Rows are points. Any point is a mix of the corners, with weights that add up to 1. It lies inside the corners' shape when no weight is negative. Is each point inside? If not, which corners have a negative weight?

Corners:
(1): +1.42 -1.03
(2): -0.19 -1.48
(3): -2.77 +2.76
Points:
+0.45 -0.48 -> inside
+1.23 -2.44 -> outside (3)
-0.38 -1.05 -> inside
+1.06 -0.87 -> inside
+1.52 -2.27 -> outside (3)
-0.96 +1.37 -> outside (2)
+1.67 -3.37 -> outside (3)

Corners:
(1): +0.99 +3.30 -1.85 -0.76 -0.64 -2.79 -0.47 +2.36
(2): -0.41 -0.13 -0.03 +0.27 +1.36 -0.97 -0.03 -0.79
(3): +1.39 +1.24 +1.28 +2.38 -0.62 +1.37 -0.28 +0.58
(4): +0.55 +2.35 +0.64 -0.72 +0.20 +0.60 +2.64 -1.76
(5): -1.44 +2.65 -1.83 +2.05 -0.38 +1.60 +0.00 -0.74
(6): +1.16 -0.49 -0.93 -2.26 +0.33 +1.06 -0.28 -0.55
(7): +1.26 +1.38 -1.83 +4.29 -0.42 +1.31 +3.73 +0.04
(8): +3.29 +1.12 -1.40 +2.73 -2.55 -0.78 +1.46 -1.64
(9): -2.36 -6.12 +4.79 +1.06 -4.70 +4.48 +1.62 +0.32
Points:
-0.01 -0.53 +0.33 +1.52 -0.97 +1.48 +1.37 -0.59 -> outside (1)
-0.02 -1.04 -0.11 +2.29 -2.63 +3.31 +2.02 -1.96 -> outside (1, 2, 3)
+1.36 +3.03 -1.71 +0.49 +0.34 -0.65 +0.68 -0.72 -> outside (9)
+1.51 +0.03 +0.04 +1.10 -1.32 +0.62 +0.89 -0.49 -> outside (5)
+0.46 -1.90 +2.27 -0.86 -1.61 +1.26 +0.52 -0.24 -> outside (5, 7)
+1.10 +0.65 -0.98 +2.00 -1.45 -0.06 +0.32 -0.03 -> outside (4)
+0.79 +1.97 -1.25 +0.84 -0.69 -0.78 +0.81 +1.04 -> inside
+1.16 +1.10 -0.65 +0.77 -1.15 +0.95 +0.65 -0.06 -> outside (2)

Corners:
(1): -0.21 +0.66 +0.06 -0.52 -1.15 -1.05 -1.54 +2.17 +2.76 +1.25 -0.37 -1.98 +2.77 +2.43
(2): -0.01 -1.65 -0.01 +2.39 +1.60 +3.03 +1.06 +3.20 -0.88 +3.41 -0.27 -3.27 +1.72 -2.97
(3): -2.65 +0.17 +2.22 -0.47 +0.63 -1.11 +0.05 +4.51 -2.14 -0.35 -4.17 -0.84 -0.71 -1.23
(4): -0.76 -0.69 +1.02 -3.67 +1.70 -1.97 -1.45 -0.44 +0.73 +0.72 +0.62 -2.67 -0.17 +3.14
(5): -3.07 +2.57 -2.04 -1.44 +2.75 +0.09 +0.56 +0.37 -2.35 -0.03 +0.13 -0.28 +0.53 -1.29
(6): +0.67 -2.84 -1.20 +1.49 +1.42 -0.88 +3.04 -1.39 -1.20 +1.50 -0.76 -2.44 +5.02 -1.95
(7): -0.35 -1.95 -4.86 -2.31 -2.41 -2.97 +1.95 -0.03 +0.57 -4.87 +1.22 +0.29 -0.80 +2.45
(8): -1.98 +1.48 +0.70 -2.25 -0.49 -0.55 -2.12 -3.83 +0.03 +1.96 +3.09 -0.84 +0.93 +0.78
(9): -0.68 +0.24 +1.11 +2.40 +0.05 -0.94 +3.11 +0.53 +0.45 -0.31 -0.75 -4.22 -1.39 -0.25
(10): +2.10 +2.44 +2.09 -0.64 -0.63 -0.38 -2.64 +1.58 +2.18 +0.99 +1.68 +1.01 +1.75 +2.10
(11): +1.75 +0.21 +0.33 +1.43 -0.21 -1.82 -1.78 +1.63 -1.48 -0.24 -1.32 -2.21 +1.02 +0.63
(12): -0.02 -0.47 -1.71 +2.15 +0.98 -1.31 -0.41 +0.63 -0.44 +0.08 +0.20 +2.79 +0.53 +2.00
(13): -1.21 -2.01 -1.58 +1.95 +1.08 +1.35 +1.54 -0.62 +2.05 +0.47 -2.65 -2.96 +1.82 -1.86
(14): -1.14 +0.84 -3.20 -0.85 -0.09 +3.61 +3.47 +0.73 +0.53 +3.31 -1.88 -3.42 -0.21 -0.15
(15): +0.30 -1.01 -1.55 +1.87 +2.08 -4.25 +2.57 +0.46 -1.42 +1.88 +0.01 -0.23 -1.26 -2.28
Points:
-1.47 +0.10 -1.11 -1.20 +1.04 -0.39 +0.78 +0.92 -0.82 +0.93 +0.01 -0.56 +0.65 -0.24 -> outside (9, 11, 13)
-1.60 +2.60 +0.73 -2.62 +0.45 +0.19 -1.53 +2.10 -0.62 +0.26 +0.52 -1.65 -0.63 +0.94 -> outside (6, 12, 13, 15)
-0.62 -0.12 -1.41 +0.01 +0.81 +0.84 +0.30 +2.23 -0.04 +1.19 -1.06 -1.09 +0.77 -0.31 -> outside (6, 8, 9)
-1.27 +0.61 -0.56 -0.55 +1.17 -0.64 +0.14 +0.89 -0.71 +0.31 -0.42 -0.76 +0.51 +0.11 -> inside
-0.25 -0.43 -1.31 -0.12 +0.60 -0.44 +1.95 +1.61 -0.18 +0.29 -1.18 -2.50 +0.83 -0.64 -> outside (8, 12)
-0.55 -1.46 -0.76 +1.77 +0.74 +0.01 +1.80 +2.05 +0.80 +1.70 -2.84 -3.40 +1.34 -0.60 -> outside (5, 7, 8, 10)
-0.01 +0.17 -1.68 +0.76 +1.07 +0.13 +1.84 -0.02 -2.02 +1.65 +1.29 -0.99 +0.89 -1.43 -> outside (1, 3, 4, 13)
